Rows are points. A path goes straight from each point to the next, and from the last back to the first. The post is the endless flat space through its rows: a point in 2 columns, a line in 3, a plane in 4, and so on, so that a path can go around it. How many times does the path go around the post? Going back the other way cancels.
In the rows, 128 means zero.

Post (1 x 2)
[[128 134]]
Path (20 x 2)
[[154 126]
 [135 179]
 [106 159]
 [ 95 122]
 [136 100]
 [176 113]
 [143 155]
 [124 153]
 [100 139]
 [126  91]
 [153  96]
 [161 134]
 [123 152]
 [115 156]
 [141 174]
 [149 138]
 [121 175]
 [ 92 164]
 [ 97 111]
 [159  94]]
Times around: 3

Post (3 x 4)
[[125 139  91 127]
 [126 184 107 145]
 [158 120 150  95]]
Path (19 x 4)
[[141 184  97 120]
 [147 153 112 133]
 [133 129 116 152]
 [100 148 121 162]
 [139 150 145 101]
 [137 170 105  81]
 [151 151  88 133]
 [144 111 117 144]
 [153 110 167 103]
 [109 163 133 113]
 [126 179  97  96]
 [174 149 135 108]
 [161 162 150 125]
 [128  62 124 115]
 [117  83  89 136]
 [157 112 109 142]
 [149 164 116 115]
 [106 159  79  96]
 [137 159 130 107]]
Times around: 2

Post (7 x 8)
[[121 139 108  70 154 119 137  73]
 [142 141 139 209 101 130 107 157]
 [136 128 135 147  98 144 119 184]
 [ 95 126 104  88 132 105 121 142]
 [139 122 144 121  93 103 116 156]
 [131 158 158 166 171 114 125 119]
 [142 145 141 116 138 129  86 123]]
Path (24 x 8)
[[126  95 138 155  64  95 129 174]
 [145 120 107 151 162 157 121 128]
 [ 98 154 137 150 178 109 109 180]
 [124 173 126 178 122 103 166 121]
 [ 98 159 156  91 122 111 142 147]
 [112 121 175 143 128 128 135 158]
 [155 147 185  93 138 180 114 141]
 [145 147 173  92 124 132 128 167]
 [139 183 137 154 134 108 115 100]
 [108 143 115 145  97 158 133 167]
 [103 127 139 144 137 118  65 147]
 [116  95 120 104 160 122  87 138]
 [121 142  98 152 168 123  91 150]
 [127 152 116 129 121 136 129 132]
 [ 91 174 145 168 134 127 115 173]
 [133 116 172 136  93 125 102 144]
 [142 106 177  74 144 142 122 125]
 [109 131 149 123  97 119 159 166]
 [126 146 151 129 110  77 121 146]
 [151 137 114 158 127 112  72 163]
 [124 113 122 147 145 131 133 197]
 [145 131  83 137  91 104 158 103]
 [127 179 148 153 121  99 109 148]
 [103 124 155  85  99 103 116 133]]
Times around: 2

Post (10 x 11)
[[109  82 111 118 111 150 137 136 108  83 205]
 [135 135 128  90 156 129 122 150 131 102 111]
 [125 114 145 116 113 118 135 140 136 122 104]
 [122  84 110 108 112 176 149 135 114 103 164]
 [104 138 159 141 107 125 101 102 119 123  83]
 [136 144 132 119 134 130 148 128 113 158 124]
 [115 128 106 125 134 114 129 118 135 100  93]
 [141 121 108 169 145 107  82  97 124 134 127]
 [107 107 105 148 157 156 130 141 121 140 152]
 [134 124 141 141 154 135 134 119 125 108 116]]
Path (29 x 11)
[[111 130  93 133 168 109 153 133 124 102  93]
 [ 69 143  96 157 140 149 106 162 138 153  51]
 [133 142 130 133 104 156  78 107 118 125 132]
 [117 144 139 115 155 133 134 104 122  68 133]
 [117 106 139 121 119 169 134  94 100 123 130]
 [ 94  88 146 115 112 145 147 131 101  78 136]
 [129 172 103  97 105  95 132 170 119 187  87]
 [113 152 122 110 141 164 115 136 107  70 161]
 [113 145 135 139 178 143 134 119 168 114  25]
 [ 91 104 151 163  80 104 127 104  98 156 179]
 [135 119 140 150 198 107  82 144 109  95 139]
 [112  57 118 129 101 151 125 115 120  80 121]
 [170  65 141 113  33 168 116  76  86 139 191]
 [119 110 141 148  85 108 118 114 114 144 175]
 [185 123 130 119 106  77 108 124 146 133 100]
 [125 140 116 131 144 110 140 156 116 112 124]
 [165 139 137 115 203 140 156 132  99 123 134]
 [101 127 127 133 157 140  76 103 104 120 162]
 [129 116 143 127 112 142 120  92 112 123 149]
 [156 122 161 112 144 131 147 165 149 107 155]
 [136 129 128 105  62 143 126 116  88  71 205]
 [ 88 152 107 140 154 147 151 142 137 156 140]
 [145 122 169 107  98 111 160 102 107 112 156]
 [115  92 134 137 129 105 116 130 136  92 118]
 [ 76  90  93 127 101  95 112 149 114  69 139]
 [114  93 118 120  84 148 153 136 131 102 110]
 [144 125 117 115 150 140  97 134 125  85 194]
 [126  89 157 126 113 154  96 110 125 160 163]
 [127 129 121 115 169 119 115 120 115 117 128]]
Times around: 2

Post (13 x 14)
[[182 111  98 135 162 134 123 127 105 164  58 100 128 113]
 [166 127 108 153 156 109 103 149 103 184 144 101 141 121]
 [112 125 172 133 120  99 134 173 106 183 156 119 101 140]
 [118 102 110 146 142 122 124 152 143  89 120  69 159 158]
 [125 155 176 133 154 129 128 143  93 177 167 113 148 159]
 [ 79 129 153 123 114 130  85 141  79 138 142  89 150 137]
 [106 150 150 156 140 145 124 150 129 134 152 171 127 146]
 [190 124 105  92 140 125 158 149 124  87 102 148 121  96]
 [122 128 140 139 134 160 154 155 143 172 122 108 157 126]
 [124 172 127 128 133 135 108 124 167 186 125 128 110 107]
 [131 163 127 105 182 157 105 144 118 144 161 123  81  91]
 [ 94 168 134 168 127 158 139 162 142 110 145  93 143 165]
 [112 130 114 152 117 127 155 129 138 177 180  87 118 158]]
Path (18 x 14)
[[121 169 132 104 149 160 125  86 104 210 139 126  94 147]
 [114 150 126 109 172 131 113 147 132 122 150 102 140 120]
 [ 97 112 100 187 124 123 122 147  96 134 173  83 127 152]
 [148 129 146 127 151 136 152 146 145 147 165 134 106 115]
 [123  96 142 101 124 183 160 158 148 139 143 107  98 124]
 [119 139 115 127 112 108 108 137 119 159 142 109 138 152]
 [147 147 160 142 168 112 163 171  46 175 104 143 136 154]
 [106 153 116 157 126 162 168 135 120 132 141 104 125 124]
 [134 123 169 147 103 126 155 145  90 147 163 140 147 120]
 [171 134 129 139 121 144 153 133 103 134 123  99 168 136]
 [134 111 151  89 152 167 129 100 153 121 111  95 136  96]
 [118 144 146  97 124 163  97  94 120 158 159  95 108 144]
 [158 144 135  72 123 114 124 161 132 161 105  91 155 133]
 [119 172  89 132 167 116 127 147 188 213 146 131 109 122]
 [111 112 114 171 132 110 164 162  93 142 141  91 108 115]
 [128 145 125 170 151 138 115 152 119 111  73  78 115 144]
 [128 140 157 146 122 174 124 139 138 196 106  69  98 116]
 [186 147 111 100 148 141 125 134 116 156 159 116 117 114]]
Times around: 3
